Every row gives one point. Each copy is the shape, with its points in the same order, stretched, turned, moved and blurred by noise. Say if it was mirrored as well.

Shape:
[+1.37 +1.89 -3.61]
[+0.05 -2.50 -1.31]
[-0.07 -1.30 +0.92]
[-1.41 -0.47 +1.12]
[-2.29 -0.39 -1.02]
[+0.08 -2.26 -0.78]
[-1.99 -1.08 +0.67]
[+1.36 +2.01 -3.48]
Copy 1:
[-3.52 +2.33 -4.24]
[-3.52 +0.82 +1.27]
[-1.10 -0.64 +0.62]
[+0.55 +0.69 +0.91]
[-0.37 +3.07 +1.10]
[-2.93 +0.34 +1.02]
[+0.41 +1.36 +2.04]
[-3.48 +2.20 -4.14]
Copy 1 is: only turned
Copy 2, 8 rows:
[+3.80 -1.23 -4.19]
[-0.91 -0.69 -3.07]
[-0.84 +0.25 -0.26]
[-0.32 +1.83 -0.07]
[+0.45 +2.34 -2.61]
[-0.95 -0.60 -2.42]
[-0.84 +2.11 -0.79]
[+3.84 -1.21 -3.93]
Copy 2 is: only turned
Copy 3, 8 rows:
[+2.80 -3.32 +0.94]
[-0.75 -1.09 +2.31]
[-0.70 +0.52 +1.15]
[-1.10 +0.37 -0.07]
[-1.28 -1.88 -0.21]
[-0.65 -0.87 +2.26]
[-1.75 -0.22 +0.03]
[+2.60 -3.16 +0.62]
Copy 3 is: only turned
Copy 4:
[+4.90 -0.94 -1.84]
[-0.22 -3.17 -2.40]
[-1.81 -0.80 -1.77]
[-1.60 -0.39 -0.06]
[+0.20 -2.08 +0.95]
[-0.59 -2.64 -2.30]
[-1.71 -1.41 +0.23]
[+4.96 -0.65 -1.80]
Copy 4 is: mirrored

Shape, 10 rows:
[-2.40 +2.63 +0.96 -0.12 -1.99 +0.07]
[+1.33 -0.90 -1.85 +2.27 -0.57 +4.08]
[-0.55 +2.81 +2.07 -0.09 -0.12 -1.33]
[+1.10 -1.81 +1.58 -0.87 +0.82 +4.75]
[-1.38 +0.13 -2.04 +1.10 -1.41 -1.06]
[+0.39 -0.25 -1.78 +0.89 -2.97 +0.06]
[-0.09 -0.98 +0.17 -1.07 +2.31 -0.91]
[-1.59 +0.20 +1.08 -2.00 +3.27 +1.52]
[-1.89 -2.65 -0.91 +1.78 -0.82 +0.51]
[+0.17 -1.86 -1.22 +4.25 -2.42 +3.30]
Copy 1, 10 rows:
[+0.64 +0.00 +2.90 -2.28 -1.53 +1.13]
[+4.59 -2.52 -1.87 -2.03 +0.96 -1.95]
[+0.47 +0.89 +3.33 +0.48 -0.66 +0.58]
[+4.20 +0.90 -2.94 -0.16 +2.19 +0.21]
[-0.44 -3.13 +0.20 -2.97 -0.93 -0.62]
[+1.86 -4.24 +0.32 -2.27 -2.28 +0.23]
[-1.19 +0.77 -2.64 +0.78 +0.69 -0.42]
[+0.10 +3.89 -2.37 +0.13 +1.48 +0.47]
[+0.17 -4.11 -1.95 -2.52 +1.67 +0.25]
[+3.92 -4.88 +0.06 -3.39 +2.00 -1.26]
Copy 1 is: mirrored
Copy 2 (10 x 6):
[-2.79 -0.49 +2.75 +0.10 -0.77 -3.32]
[+0.49 -5.03 -0.53 -4.17 -0.57 +1.04]
[-2.70 -0.26 +2.88 +2.12 +0.98 -0.33]
[+0.06 -0.77 +2.08 -3.96 -1.55 +4.60]
[-0.41 -0.84 -1.21 -1.05 +0.21 -3.32]
[+1.48 -1.97 +0.28 -1.74 -0.63 -2.66]
[-0.81 +2.20 -0.59 -0.59 +1.44 +2.22]
[-3.04 +2.16 +1.09 -2.17 +1.15 +2.63]
[-0.08 +0.11 -2.27 -1.48 -2.39 -1.62]
[+0.61 -5.34 -1.46 -2.23 -3.09 -1.02]
Copy 2 is: mirrored
Copy 3, 10 rows:
[+4.36 +2.45 -1.77 -0.90 +0.62 -2.07]
[-0.54 -2.64 -0.59 +1.64 -1.44 +1.57]
[+2.87 +3.17 -0.20 -1.44 +0.15 -0.49]
[+0.50 -3.55 +2.77 +0.32 +1.09 +0.01]
[+0.11 +1.54 -2.63 -0.68 -0.96 -0.82]
[+0.15 +0.48 -1.81 +0.57 -1.95 -2.18]
[-1.44 +0.37 +0.69 -2.43 -0.07 +0.86]
[+1.47 -0.59 +0.90 -3.04 +1.32 +1.44]
[-1.15 -0.72 -1.54 +0.51 +1.61 -0.79]
[-0.62 -1.80 -1.34 +3.61 +0.08 +0.61]
Copy 3 is: mirrored

Shape, 11 rows:
[-1.35 +0.87 -0.37 +1.74 -0.44 -0.44 +0.38 -2.83]
[-0.60 +0.05 +0.11 +0.12 -0.41 -3.23 +2.16 -3.84]
[+2.92 -0.35 -1.08 -0.39 -0.32 +1.52 -2.37 +1.96]
[-1.33 +1.35 -1.35 -1.93 +2.59 -3.10 +1.00 -1.62]
[+0.44 -1.96 +0.16 -3.67 +0.15 +1.02 -1.21 +1.01]
[-0.27 -2.16 -2.87 -2.10 +1.22 +0.84 +0.16 -0.67]
[+2.22 -1.00 -0.41 +0.79 -2.32 +1.87 +2.57 -1.87]
[-0.31 -2.37 +1.33 -1.29 +1.27 +2.69 +1.86 -3.07]
[-2.24 +0.74 +0.09 +1.97 -0.71 -1.99 +3.68 -1.18]
[-1.47 -0.73 -0.59 +1.82 -2.39 -2.06 +0.81 -2.45]
[+3.76 -2.87 -1.05 +0.73 +1.27 +0.19 -2.41 +3.19]
Copy 1, 11 rows:
[+1.07 -1.50 +0.14 +3.73 -1.01 +2.37 -1.40 -0.41]
[+0.69 -1.02 +3.34 +3.72 -2.62 +1.95 +0.20 -2.64]
[+1.93 -1.71 +0.12 -2.53 +1.18 -2.38 +1.64 +2.29]
[+0.80 -0.18 +0.64 +2.65 -3.38 -0.51 +0.36 -4.09]
[-1.04 -2.58 +1.36 -4.11 -0.41 -0.34 +2.24 -0.59]
[+0.22 -4.06 +0.57 -1.56 -0.45 -0.21 -1.14 -2.27]
[+2.52 -1.55 +2.69 -1.01 +1.50 +2.06 -1.84 +1.19]
[-0.74 -3.18 +1.99 -1.07 +1.21 +4.24 -0.41 -3.43]
[-0.35 +1.05 +0.91 +3.88 -1.36 +1.89 -3.39 +0.01]
[-0.15 -2.34 +1.79 +3.39 -1.40 +1.82 -1.56 +0.96]
[-0.70 -2.54 +1.06 -3.37 +3.34 -4.36 +2.13 +1.65]
Copy 1 is: mirrored
Copy 2 (11 x 8):
[-2.52 +0.00 -0.76 -1.12 -1.54 +0.33 +0.70 -2.37]
[-3.11 -1.56 -1.38 -0.55 -2.44 +0.34 +1.08 +0.64]
[+3.06 +1.85 +0.48 -1.80 -0.13 -0.85 -3.68 +0.34]
[-2.85 -1.98 -2.37 -2.84 +0.48 +0.03 +3.00 +1.76]
[+3.17 +1.27 -0.61 +0.60 +0.49 -0.81 -0.76 +2.79]
[+1.17 +0.82 -2.00 -0.85 +0.02 -2.34 +0.10 -0.48]
[-1.07 +2.69 -1.75 +0.43 -2.46 +0.11 -3.12 -0.36]
[+0.66 +1.92 -4.09 +0.89 -1.35 +1.41 +0.69 -1.83]
[-4.97 -1.39 -1.19 +0.03 -0.26 +0.96 -0.38 -0.28]
[-2.18 -0.76 +1.01 +0.72 -1.89 -1.34 -0.72 -0.86]
[+5.31 -0.14 +0.26 -1.32 -0.22 -1.70 -5.25 -0.54]
Copy 2 is: mirrored
Copy 3 (11 x 8):
[-0.35 +1.44 -2.26 +0.01 -0.51 +3.63 -1.68 -1.49]
[+0.74 +4.58 -1.45 +1.71 +1.32 +2.20 -2.55 -3.02]
[+1.88 -3.64 +0.02 -1.36 -0.56 -1.47 +1.07 -2.26]
[-2.32 +3.16 -1.43 +2.36 +2.58 -1.22 -2.04 -1.14]
[+1.30 -2.99 +2.88 +1.62 +1.87 -2.37 +1.61 -0.56]
[-0.93 -2.27 +0.64 -0.62 +3.43 -1.63 +0.05 -2.27]
[+3.51 +1.09 -2.71 -0.81 +0.33 +2.20 +1.65 -4.51]
[-0.82 -2.48 +0.50 +3.56 +0.71 +2.15 +3.17 -2.55]
[-0.69 +5.91 -2.61 -0.46 +0.61 +2.63 -0.03 -0.77]
[+1.15 +3.74 -0.42 -1.63 +0.15 +3.57 -2.46 -1.98]
[+0.25 -3.25 +2.06 -1.83 -2.77 -3.99 +2.17 -4.14]
Copy 3 is: only turned
Copy 4:
[+0.06 +0.14 +0.96 +0.80 +0.93 -0.22 -1.93 -0.37]
[-0.71 -3.05 +0.67 +1.36 +0.13 -2.54 -1.13 -0.43]
[-0.58 -0.26 -1.70 -0.45 +0.17 +4.08 -0.46 +2.08]
[+0.53 -1.50 -1.71 +2.67 -0.01 -2.92 +1.65 +2.11]
[-2.02 +0.84 -1.23 -0.47 -0.68 +1.83 +2.83 +1.57]
[-2.30 +0.85 -2.48 -0.11 +2.19 -0.53 +1.55 +2.29]
[-0.77 -1.44 +0.75 -2.73 +2.24 +0.68 -0.84 +0.22]
[-1.32 +1.30 -0.19 -3.82 +0.04 -1.51 +0.00 +2.10]
[+1.69 -1.38 +0.09 +0.42 +1.16 -3.12 -0.51 -3.11]
[-0.64 -1.81 -0.14 +1.77 +1.84 -0.79 -1.60 -2.11]
[-1.38 -0.18 -5.00 -1.05 -0.04 +2.29 -1.75 +1.69]
Copy 4 is: mirrored

Shape:
[-0.97 +0.70 +0.69 +0.10 -1.27 +4.21 -1.25 -0.68 +1.44 -2.68 +1.67]
[-0.19 +0.25 +0.13 +1.10 -3.26 -0.28 +2.32 +3.40 -0.01 +0.75 +3.09]
[+2.83 -2.02 -2.85 -1.32 -0.79 -0.06 +0.15 +0.02 +0.39 +2.50 -1.06]
[+1.06 -3.29 -1.56 -1.22 -0.29 -2.87 +0.58 -1.75 +1.06 -1.44 -0.87]
[-2.12 +2.84 +2.65 +1.51 -1.09 +2.35 -0.32 -0.28 +1.19 -1.38 -1.16]
[+0.55 -1.26 -3.42 -2.22 +2.39 -1.55 +1.52 +1.08 +0.24 +0.84 +0.70]
[-2.50 +2.40 +0.87 -0.14 -3.93 +1.88 +1.22 -0.01 -1.32 +0.46 +2.75]
[+0.93 -0.99 -3.37 -1.03 +0.85 -0.38 +0.92 +0.11 -1.77 -1.55 -0.96]
[+1.83 -1.81 -0.31 -0.38 +2.59 -0.96 -2.98 -1.04 -0.24 -1.84 -0.65]
[-0.91 +0.30 +1.04 -0.35 -2.59 +0.12 +3.02 -0.09 +0.05 +3.43 +3.84]
[-2.60 -0.60 +2.48 +1.56 -1.56 +3.17 +1.77 +0.05 +1.01 -0.44 +1.13]
[-0.19 -2.46 -2.97 -0.36 +0.98 -0.74 -0.76 -0.14 +0.36 -1.01 -1.03]
[+2.65 -1.20 -1.26 -0.94 +0.66 +0.65 +2.18 -0.03 -1.92 -0.25 +0.15]
[-1.53 -2.98 -0.22 -0.11 +0.46 +0.14 -1.73 +0.07 -1.26 -0.76 -1.00]
[+0.21 -1.38 -1.68 +2.94 +1.05 +0.31 -1.30 -2.56 +0.42 -0.89 -0.23]
Copy 1:
[+0.00 -1.63 -2.60 +2.81 +3.31 +0.15 -0.53 +0.84 -0.54 +2.72 -1.70]
[+0.44 +1.10 +0.35 +0.85 +3.63 -2.03 -2.97 +0.68 -3.50 +0.65 +2.17]
[+0.93 -1.38 -0.61 -0.87 -1.27 +1.93 -0.80 +2.82 -3.20 +0.59 +1.81]
[-1.65 -0.12 -1.17 -3.54 -2.04 +1.49 +0.57 +3.51 -1.95 +1.04 -0.58]
[+0.32 -0.61 -1.09 +3.34 +0.27 -1.99 -1.25 -0.84 +0.50 +1.48 -1.71]
[-1.35 -0.66 -0.20 -0.27 +1.15 +2.14 +0.61 +1.82 -1.73 -2.15 +2.43]
[+2.33 +0.95 -0.76 +2.88 +3.29 -3.10 -1.00 +0.47 -0.47 +1.67 +2.09]
[-0.79 +0.79 +1.34 +0.28 -0.87 +2.38 +1.15 +1.38 -3.17 +0.37 -0.28]
[-2.44 -1.95 +1.62 -1.38 +0.39 +1.99 +0.38 +0.57 -0.51 +1.78 -1.64]
[+2.48 +1.16 -1.30 +0.84 +2.98 -2.11 -2.70 +1.41 +0.44 +0.75 +3.57]
[+1.26 -0.07 -1.93 +2.14 +1.73 -1.23 -2.21 +1.34 +0.43 +0.73 -1.89]
[-1.80 -1.66 -0.23 -0.54 -0.28 +1.43 +0.93 +3.00 -1.59 -0.49 -0.41]
[+0.78 +1.80 +1.52 -0.21 -0.59 +2.90 -0.74 +0.20 -3.15 +1.70 -0.57]
[-0.57 -2.06 +0.98 -0.87 +0.62 +0.01 +0.70 +2.32 -0.56 -0.52 -1.68]
[-1.55 -0.72 +0.51 +1.13 -0.88 +0.88 -1.03 +2.61 +1.05 +2.81 -1.41]
Copy 1 is: only turned
Copy 2:
[+1.20 -3.65 +0.16 +2.08 +2.06 -1.10 +0.17 +2.50 +1.05 -0.46 +0.32]
[-1.89 +1.08 +1.76 +0.41 +0.30 +0.62 -0.92 +7.10 -3.10 +1.15 +0.03]
[+2.99 +3.85 +0.38 -0.01 -2.01 -2.33 -3.68 -0.08 -0.89 +1.78 -1.14]
[+4.17 +1.71 +1.30 -4.17 +0.32 -2.41 +0.32 -2.33 -1.21 -0.53 -1.60]
[-1.67 -4.20 +0.41 +1.75 +0.50 +2.86 +2.11 +0.72 -1.05 -0.23 +2.71]
[+2.58 +6.04 +0.37 -0.50 -0.27 -3.80 +0.60 -0.12 +1.13 +1.27 +0.21]
[-2.72 -2.24 +0.37 +0.91 +3.78 -0.11 -1.78 +5.54 -4.48 +1.55 +0.60]
[+1.31 +2.65 -1.34 -1.08 -0.83 -2.56 +2.35 -0.41 -0.71 +1.97 -2.91]
[+2.49 +1.24 -0.34 -2.07 -1.48 -1.15 +0.60 -2.33 +4.65 +1.55 -3.02]
[+1.14 +0.80 +1.04 -1.09 +2.93 -0.40 -4.31 +5.90 -3.11 +2.18 +3.32]
[+1.34 -5.14 +0.27 -0.45 +0.51 -0.09 -0.07 +3.53 -1.48 -0.66 +3.72]
[+2.06 +0.91 +1.40 -1.17 -0.91 -3.42 +0.87 -2.93 +0.78 +0.35 -1.87]
[+3.47 +2.46 -3.24 -1.72 -1.41 -1.50 +0.19 +2.65 -0.29 +2.73 -1.47]
[+0.52 -1.61 +0.56 -2.56 -1.87 -3.25 -0.53 -1.71 +0.54 -0.13 -1.84]
[+3.30 -3.21 +2.61 -0.72 -0.56 -0.16 +1.54 -2.57 +2.58 +3.28 -1.11]
Copy 2 is: only turned
Copy 3 (15 x 11):
[+2.50 -0.16 -2.99 -0.27 -1.67 +0.61 -5.66 -1.57 -2.16 +2.68 -1.20]
[+4.74 +2.28 +2.26 -0.66 +0.10 -3.21 +1.10 -2.61 -0.52 -0.68 +0.87]
[-1.73 -0.65 +4.09 +2.02 -2.20 -1.64 +1.10 +2.62 -0.41 +2.26 -1.69]
[-4.26 -0.12 +3.88 +1.24 +1.74 +1.33 -0.50 +1.22 +0.68 +2.16 +3.19]
[+1.61 +0.47 -2.45 -2.58 -1.53 +3.45 -1.26 -3.16 -2.85 -0.96 -1.82]
[-1.97 +0.74 +0.93 +5.14 -0.37 -1.29 +0.53 +1.21 +1.96 -0.05 +1.54]
[+2.35 +4.08 -1.22 -2.01 -1.15 -2.23 -0.36 -3.90 -3.74 -0.50 +0.46]
[-2.38 +2.51 +3.42 +2.96 -1.84 +0.77 -2.21 +3.44 +1.07 -0.92 +1.24]
[-3.20 -2.28 +0.29 +0.54 +0.77 +1.65 -2.75 +3.29 +3.40 +0.59 +0.06]
[+2.86 +2.72 -1.01 +0.05 +1.44 -4.20 +3.42 -4.00 -4.13 +1.49 +0.90]
[+4.92 -0.27 -1.55 -0.29 -0.39 +0.25 -0.72 -2.71 -4.35 +0.99 +1.54]
[-2.48 -0.20 +2.25 +2.17 -2.22 +1.18 -1.98 +2.40 +1.92 +1.08 +1.98]
[+0.67 +1.39 +2.72 +2.77 +0.01 -1.10 -0.51 +2.79 -1.70 +0.45 -0.33]
[-1.66 -1.09 +0.47 -0.12 -2.01 -0.11 -2.15 +1.96 +1.21 -0.76 +2.65]
[-1.51 -0.55 -1.06 +0.05 -2.54 +2.89 -1.29 +2.42 +1.32 +3.97 +1.52]
Copy 3 is: only turned
